Each row of a before or after table is a point. One or more steps were done to the points. Then noise was added and the rows were shuffled. The steps act on how far a point lies along the listed directions, d1 being the first. What was done? A step turns or swaps two directions, mirrors them in a line or flattens them onto one, adds a multiple of one to another, or multiplies one. Angles are multiples of 10 degrees, from the lower direction toward the higher: turns from -170 to 170, lines from 10 to 170 but not 90. Use the fewest steps. Two steps may share a direction if one is a turn and the other turns, adds or multiplies; they go together, in the order done. Otherwise the lowest direction goes first.
In the rows, 128 means zero.

Directions:
(1): 154 154
(2): 154 102
Before, 12 rows:
131 89

150 114

108 125

119 127

93 111

111 196

72 152

111 150

106 93

195 162

103 116

154 129
After, 12 rows:
142 108

126 134

136 121

104 165

137 118

148 97

106 151

117 131

127 134

125 133

141 114

92 182
Steps: flatten d1 and d2 onto the line at 100 degrees

Directions:
(1): 140 106 138 133 135 101 119 66
(2): 109 167 96 114 128 159 124 91
(3): 119 90 104 71 127 125 141 130
(4): 99 160 158 98 119 90 113 131
Before, 12 rows:
87 137 171 90 117 58 112 94

104 137 143 107 112 104 113 97

134 113 164 122 141 64 112 102

97 143 156 110 125 91 123 110

154 120 90 113 123 159 149 140

138 125 159 138 126 112 119 164

109 108 89 93 115 153 138 172

140 113 173 94 132 57 107 133

152 100 110 167 124 143 156 180

150 104 123 164 142 145 143 144

126 144 119 150 130 153 140 157

122 96 121 128 128 139 142 191
After (12 x 8):
76 178 160 104 116 81 106 80

119 126 105 118 131 152 145 147

129 155 165 114 133 84 103 142

119 132 127 159 127 152 135 193

167 135 117 159 123 145 139 140

150 91 111 159 124 142 159 201

119 168 120 172 118 159 118 153

92 162 143 106 127 104 122 101

103 151 139 116 114 106 108 88

152 79 124 148 141 140 151 167

124 126 136 106 122 128 129 169

128 120 158 117 139 73 117 120
Steps: turn d1 and d2 by -30 degrees; add 0.7 times d4 to d2; multiply d3 by -1

Directions:
(1): 108 168 93 141 103 129 158 115 124 149 77 136
(2): 131 90 131 101 79 138 120 93 95 161 132 123
Before (11 x 12):
142 77 162 107 133 119 93 128 124 123 174 117

130 123 121 101 84 134 111 98 103 168 137 121

111 159 137 146 189 116 125 167 160 95 141 128

128 98 133 117 98 124 114 105 128 127 141 125

126 119 121 119 107 148 131 113 114 155 104 145

105 124 87 121 72 140 162 91 97 177 59 129

105 188 109 161 136 124 163 139 142 130 73 141

120 199 106 173 166 124 153 153 157 113 92 151

104 157 93 156 95 129 155 118 127 145 82 131

112 152 90 125 82 145 142 113 123 154 81 138

128 170 107 155 118 136 157 125 136 133 105 133
After (11 x 12):
134 116 148 152 163 118 108 157 157 91 165 124

142 105 147 96 112 129 93 117 115 141 173 116

142 104 149 118 160 139 92 157 154 94 172 128

145 147 139 153 159 133 128 152 154 102 152 126

129 186 120 168 185 123 137 164 164 98 117 149

152 54 171 115 178 131 95 156 139 96 182 116

130 157 152 162 187 117 133 174 160 87 134 133

89 188 100 148 141 125 158 136 142 130 87 137

127 99 135 115 100 124 114 103 125 129 138 127

116 114 115 111 75 125 131 93 103 167 111 127

145 93 150 118 142 145 107 137 128 130 145 140
Steps: mirror d1 and d2 in the line at 110 degrees

Directions:
(1): 97 129 144 116 53 128 140 156 118 144 117 146 112 88 113 148 135 157 87
 130
(2): 143 135 91 98 126 151 153 101 145 154 141 191 117 113 131 115 156 113
 144 176
(3): 161 127 105 146 102 123 118 120 112 112 97 151 79 151 84 140 148 129 165
 83
Before, 12 rows:
154 121 107 126 131 106 130 113 112 112 108 134 114 132 106 120 135 118
 152 88

120 136 149 115 99 125 130 148 101 126 125 113 124 109 121 141 119 144
 101 122

59 120 182 123 123 120 151 169 146 131 158 47 203 106 181 107 89 139 50
 175

125 125 106 123 100 130 132 130 120 139 114 159 122 122 118 109 140 137
 126 139

142 130 98 143 75 137 141 130 134 122 115 163 106 131 102 137 149 129
 145 121

100 115 185 159 79 93 97 189 95 104 103 60 117 130 96 154 117 164 103 49

167 118 106 168 187 122 111 95 120 83 142 95 124 186 128 111 117 105 194
 91

167 122 110 133 153 145 110 93 131 124 128 139 101 164 111 121 167 103
 186 122

131 132 119 160 103 138 107 139 112 117 127 130 107 134 106 130 135 140
 132 102

100 120 144 136 92 110 111 162 114 112 106 116 107 109 117 147 121 157
 110 119

135 122 116 145 107 133 125 127 107 116 121 137 97 142 101 143 147 142
 146 95

143 129 125 165 124 121 114 136 97 96 95 110 112 142 109 121 126 137 135
 87
After:
128 123 106 129 93 128 130 135 116 136 111 156 117 125 113 113 137 142
 127 125

119 137 112 132 113 157 131 129 133 143 158 156 134 110 132 115 142 132
 115 161

133 130 95 128 74 146 150 126 139 134 127 177 115 118 114 133 149 127
 136 146

68 116 196 162 93 98 119 188 118 101 118 14 167 132 140 129 81 153 61 95

166 122 102 124 174 153 116 85 141 131 144 147 114 160 127 110 170 93
 189 144

128 140 111 119 148 148 148 120 129 137 137 147 149 105 156 98 136 120
 116 177

84 122 141 107 90 124 133 156 128 139 127 140 123 81 142 137 125 155 89
 169

113 136 148 103 90 132 141 148 107 136 132 127 129 97 129 139 125 145 90
 141

120 132 108 111 119 151 151 115 132 143 154 166 121 117 133 128 154 132
 128 159

161 124 91 136 229 144 134 74 150 112 182 123 157 172 171 88 120 82 193
 161

65 129 162 81 104 139 159 162 146 176 173 127 176 62 170 117 133 143 60
 197

144 126 96 100 147 118 150 101 130 136 133 153 138 112 131 105 141 108
 144 141
Steps: multiply d1 by 1.3; swap d2 and d3

Directions:
(1): 125 181 120 137 102 135 121 90 91 156 145 126 124 123 117 136 114 142
 114 179 68 144 121 49 114 144 100 132 117 106 123 120 63 152 147 106
 136 159 133 93 107 116 115 126 116 138 149 134
(2): 122 111 76 139 107 112 116 156 117 121 125 106 146 105 133 166 115 130
 169 166 123 120 163 102 85 109 133 116 147 162 101 146 145 110 75 136
 120 154 85 115 140 112 184 77 106 116 142 90
(3): 163 176 131 113 73 118 163 150 103 100 104 107 107 123 144 141 112 121
 105 158 142 146 114 137 107 92 136 182 163 120 140 95 155 111 143 135
 103 124 139 148 82 102 129 133 198 114 130 100
(4): 123 123 135 154 156 125 107 56 116 119 133 156 91 81 88 159 143 109 140
 115 104 94 114 138 117 158 178 173 140 140 134 75 147 104 142 107 156
 113 132 113 126 135 153 88 143 146 108 99
(5): 144 213 148 147 142 138 114 146 97 104 116 131 115 112 131 140 163 148
 158 140 153 117 163 170 156 180 146 135 89 109 116 152 155 164 121 121
 122 156 123 131 102 111 119 117 86 80 118 127
Before:
145 131 139 102 106 132 171 149 118 133 107 115 141 158 127 91 117 132
 74 127 129 146 98 111 118 107 120 153 152 110 151 99 105 124 145 134
 132 118 167 139 107 123 92 172 195 143 140 150

118 65 118 149 149 136 114 103 149 132 145 146 124 108 109 115 150 95
 142 72 117 104 114 157 136 139 153 103 115 141 130 107 146 119 108 121
 155 97 139 122 166 152 128 122 110 147 125 145

120 98 115 141 185 120 105 95 151 106 124 140 104 89 102 142 141 104 168
 84 160 92 146 194 126 146 182 155 131 156 124 83 184 115 105 124 150
 109 108 123 150 129 164 93 120 125 97 91

94 96 118 108 96 116 147 111 133 145 143 138 134 130 121 119 87 113 117
 156 94 156 81 65 98 81 108 120 167 117 123 107 90 119 145 128 133 124
 162 117 142 128 107 144 165 162 145 141

108 180 136 149 144 146 107 149 140 142 135 132 144 156 151 91 147 153
 123 123 155 121 137 155 183 162 93 85 59 88 130 172 118 175 134 120 130
 146 140 129 119 137 71 157 72 83 143 182

148 163 124 100 100 122 149 188 113 93 105 126 140 154 145 121 121 140
 128 153 166 135 159 162 141 120 119 137 122 117 131 159 160 159 102 149
 87 145 129 142 96 105 113 140 142 95 134 116

109 80 97 105 90 110 145 153 148 139 129 107 161 151 159 137 96 102 104
 127 125 143 112 91 105 63 90 114 153 139 119 121 108 103 136 151 109
 115 121 144 157 123 137 139 161 144 146 143

118 62 90 115 116 108 136 159 152 134 128 100 133 143 136 147 110 128
 148 133 121 131 145 105 96 102 121 128 152 150 117 135 117 90 106 141
 121 130 104 129 163 129 137 122 127 136 146 117

105 76 105 132 143 116 113 103 155 125 136 122 128 99 122 152 131 123
 181 112 113 108 164 139 105 135 162 133 136 165 117 131 144 101 96 123
 136 120 97 130 162 146 167 70 114 117 101 83

117 50 106 115 110 122 162 181 178 125 113 113 154 168 161 126 111 107
 111 88 183 134 123 150 125 47 122 108 170 156 144 140 147 95 122 156
 104 89 127 169 165 139 140 153 166 129 123 130
After, 10 rows:
124 147 142 113 155 138 118 124 121 118 130 164 134 140 114 110 144 139
 128 118 138 116 149 158 162 170 124 126 88 108 136 150 128 171 126 130
 120 139 142 117 122 131 94 145 114 117 123 142

106 61 104 112 150 136 131 173 147 166 130 119 189 173 127 79 129 150
 120 112 127 134 134 89 129 122 96 60 115 134 120 168 85 144 91 141 147
 135 127 112 176 148 111 152 101 150 152 176

114 180 86 171 111 120 95 146 112 112 118 115 129 100 141 160 139 135
 162 169 151 99 164 148 121 137 141 126 108 135 111 141 167 123 86 120
 127 160 100 123 110 108 150 80 99 73 143 110

110 84 113 86 86 117 156 191 170 153 136 99 184 193 184 95 91 114 79 112
 141 168 108 91 137 63 47 75 131 123 129 158 82 134 144 157 102 114 135
 157 166 130 94 188 146 138 158 186

108 84 106 104 91 138 162 189 161 163 126 103 176 205 174 101 102 130 87
 121 151 165 124 87 135 53 61 69 138 124 143 177 70 137 141 142 102 116
 137 155 156 133 100 188 135 136 146 170

135 157 121 145 152 121 117 57 120 108 126 142 78 81 95 147 130 110 132
 119 120 105 118 150 114 147 178 193 138 135 133 54 153 120 139 108 146
 114 127 111 112 111 145 96 148 130 102 87

139 106 127 92 91 124 166 172 156 137 118 95 125 183 157 112 103 136 100
 130 133 162 115 113 125 92 98 141 145 110 141 128 96 111 151 143 110
 121 142 148 137 127 80 183 169 132 146 152

141 143 151 108 102 125 155 96 128 115 121 115 97 113 127 135 118 117
 118 125 111 140 122 142 118 117 150 187 149 126 150 85 127 111 158 117
 119 105 141 150 105 134 113 124 188 111 99 91

149 115 91 142 76 123 134 141 107 114 124 110 116 99 127 143 127 97 137
 139 110 125 126 121 97 99 139 130 141 140 122 100 147 109 94 125 125
 119 129 122 125 120 147 107 147 129 146 112

85 58 113 87 100 122 151 173 165 143 145 127 175 172 149 91 86 122 121
 143 135 169 99 86 118 64 78 70 155 127 118 161 96 133 121 147 116 125
 150 134 168 140 92 169 141 151 152 164
Steps: multiply d1 by 0; turn d2 and d3 by 140 degrees; add 1 times d5 to d4

Directions:
(1): 143 110 121 131 172 130 108 141 93 165 135 107 99 151 120 143 153 119
 133 156 78 139 90 159 94 99 147 139 49 135 164 125 126 131 164 119 159
 75 112 150 181 160 130 155 155 120 131 140 140 157 139 114 160 140 118
 116 115 177 140 135 139 160 114 159
(2): 147 118 90 119 106 144 130 125 98 85 72 80 138 120 153 200 118 128 155
 159 145 109 107 105 200 87 105 159 131 144 121 131 141 151 115 173 156
 87 117 119 162 122 148 113 100 133 131 116 149 123 157 122 137 82 127
 137 108 113 153 139 108 102 110 128
(3): 137 127 153 122 124 91 113 120 109 131 97 139 195 126 101 101 145 130
 136 82 113 88 121 127 147 155 132 193 107 161 120 139 138 138 161 140
 44 123 125 111 146 120 149 140 125 125 130 152 80 131 125 122 153 131
 116 122 70 126 83 125 97 136 81 140
(4): 123 164 109 105 140 152 135 146 129 108 112 119 134 165 144 108 114 135
 147 84 150 128 121 88 116 111 124 169 132 71 153 127 88 98 157 103 117
 178 122 153 146 129 139 185 110 173 109 78 147 158 148 102 115 116 140
 114 165 142 140 99 135 111 61 151
Before:
109 107 144 140 113 105 129 113 154 129 138 144 137 112 109 127 142 123
 99 137 131 130 129 153 150 163 138 99 158 162 99 128 156 153 78 148 103
 123 142 110 95 107 120 81 136 102 142 161 104 101 109 154 135 145 129
 132 102 96 115 157 125 124 178 94

124 130 130 142 122 127 130 125 146 138 144 153 105 105 118 111 138 118
 115 148 113 138 150 144 120 150 128 93 138 143 113 135 137 127 102 131
 134 131 139 121 107 117 115 96 137 110 140 138 124 105 112 138 104 139
 116 135 152 119 125 140 129 133 181 108

141 122 132 133 91 114 135 120 128 102 113 140 148 95 137 149 128 125
 110 142 148 106 147 127 166 147 110 104 170 159 93 135 138 133 90 156
 124 126 145 105 105 108 114 81 129 102 142 142 126 111 122 153 120 111
 136 143 96 90 122 140 114 114 162 106

131 126 160 128 159 108 101 128 122 174 142 144 150 131 104 84 154 110
 121 107 90 117 116 150 89 148 156 155 91 124 143 131 120 112 172 114 94
 138 121 136 143 139 129 167 148 125 121 146 105 150 128 120 157 154 123
 105 113 158 95 131 124 157 99 154

125 123 140 142 90 107 147 107 136 125 134 151 150 87 136 119 117 125
 113 119 162 105 155 129 154 160 128 127 177 159 92 132 155 135 100 133
 93 137 145 105 88 103 123 85 118 121 132 157 93 93 107 150 121 121 121
 158 100 96 110 132 116 105 169 97

121 110 155 142 88 108 126 101 130 119 133 156 168 69 109 128 138 129
 108 125 131 112 144 142 159 183 125 108 159 185 92 136 156 158 94 159
 76 120 139 80 93 104 116 72 129 99 141 171 83 86 116 166 129 136 113
 147 78 75 92 150 107 146 177 107

122 122 135 130 144 123 127 132 132 155 140 131 120 128 140 126 126 133
 128 135 119 127 128 141 108 128 125 108 122 126 146 125 123 116 138 119
 154 125 126 141 129 136 126 128 126 124 120 120 132 137 125 122 120 146
 130 120 136 136 133 139 131 148 132 127

131 119 155 120 129 105 120 122 99 135 112 145 148 124 102 113 141 132
 129 99 107 105 135 139 119 150 153 144 122 152 119 130 147 131 140 140
 90 130 123 113 118 122 149 128 129 117 137 146 96 127 116 113 135 137
 126 116 89 126 106 129 107 140 119 123

120 111 128 126 92 126 142 111 147 102 124 138 125 88 146 165 108 132
 124 150 152 130 159 111 180 143 99 79 188 151 81 133 166 144 63 174 141
 137 143 105 84 110 113 79 111 104 147 147 130 84 115 151 99 120 121 161
 121 73 137 138 124 101 198 95

126 139 153 130 155 126 129 129 130 145 155 156 137 144 112 76 130 126
 115 92 122 136 138 131 78 163 146 139 117 117 143 126 115 117 139 105
 111 165 142 134 116 133 118 152 130 144 118 132 110 147 123 119 128 157
 124 118 139 142 104 113 140 132 106 134

118 132 120 129 145 145 144 132 151 133 154 134 95 127 127 107 113 135
 122 113 140 148 146 126 100 113 117 100 156 94 134 123 118 126 121 100
 148 152 133 141 97 125 102 127 123 140 127 94 146 126 122 141 111 140
 135 131 168 129 139 129 154 126 152 122
After (11 x 64):
114 144 140 133 66 113 162 103 159 94 127 160 172 81 146 102 97 133 116
 88 200 96 180 98 173 177 114 131 232 137 73 137 145 126 84 134 70 187
 155 97 59 82 124 84 95 140 125 133 91 81 104 150 96 108 130 161 118 68
 106 118 108 77 161 84

125 119 133 129 150 123 122 133 124 163 141 125 115 135 140 128 132 131
 130 140 112 130 119 146 98 122 125 111 108 124 152 126 122 115 144 116
 157 115 123 144 140 140 125 132 131 123 118 119 137 145 128 121 128 148
 131 116 136 143 133 142 135 154 128 133

108 137 126 115 62 132 161 110 176 66 112 149 147 85 159 147 83 144 129
 113 198 120 186 73 201 159 80 86 249 125 62 135 153 131 43 173 115 198
 154 98 51 86 117 79 82 127 138 119 129 73 114 153 70 109 136 164 145 41
 134 121 117 72 185 81

116 131 124 131 137 140 145 126 157 126 157 139 97 121 126 107 112 137
 119 114 145 146 155 124 105 117 115 95 168 98 124 127 122 130 111 103
 144 158 136 134 86 118 100 117 120 138 129 97 143 120 118 145 107 139
 137 132 168 119 137 132 150 126 163 115

130 124 153 119 130 106 120 125 99 132 113 145 148 127 102 113 139 135
 131 95 109 105 134 135 119 148 152 148 122 145 122 130 143 128 142 137
 89 135 123 115 120 123 149 136 128 121 135 142 97 130 119 111 133 137
 128 114 93 127 106 124 107 138 113 124

101 126 140 130 101 115 137 112 166 108 130 151 151 118 116 114 128 129
 105 106 159 125 140 125 158 166 128 112 189 136 94 129 141 139 76 142
 84 164 147 114 81 97 122 92 117 124 133 134 109 104 112 147 119 133 139
 130 123 83 116 140 125 106 157 92

128 132 154 133 155 123 125 128 127 148 156 155 132 140 108 79 131 125
 114 104 115 137 136 139 78 164 148 134 114 125 139 128 121 121 137 107
 114 155 144 132 116 135 116 146 133 136 122 142 110 144 119 123 130 158
 123 118 132 142 103 119 141 136 115 133

137 114 159 131 176 106 92 135 107 192 146 134 138 137 100 90 167 103
 120 122 68 122 102 164 73 134 163 156 55 131 159 132 122 114 186 113
 110 112 113 143 166 151 128 172 161 119 125 152 109 159 131 116 170 161
 117 100 103 181 99 134 130 172 98 167

110 138 147 130 69 118 142 102 150 89 121 166 187 75 121 111 115 137 114
 85 170 106 162 103 172 190 114 123 206 152 83 136 139 140 87 152 52 177
 147 81 71 86 122 85 106 126 130 141 88 84 119 160 106 123 123 150 105
 52 92 132 106 118 151 100

121 142 127 134 117 133 134 126 154 128 140 155 113 110 121 105 132 123
 118 134 130 135 156 128 125 151 122 100 152 128 114 133 128 121 103 125
 126 155 142 123 99 112 117 103 124 122 134 123 126 106 115 135 95 136
 121 134 162 112 123 132 130 124 165 108

132 140 129 125 71 121 149 120 145 77 107 151 164 94 147 134 113 132 112
 114 180 99 165 99 179 158 99 109 214 139 81 135 126 122 79 154 104 168
 153 101 83 91 118 83 110 120 134 123 125 106 124 154 100 102 146 147
 113 67 119 126 110 90 150 94
Steps: multiply d1 by 2; multiply d4 by 0.4
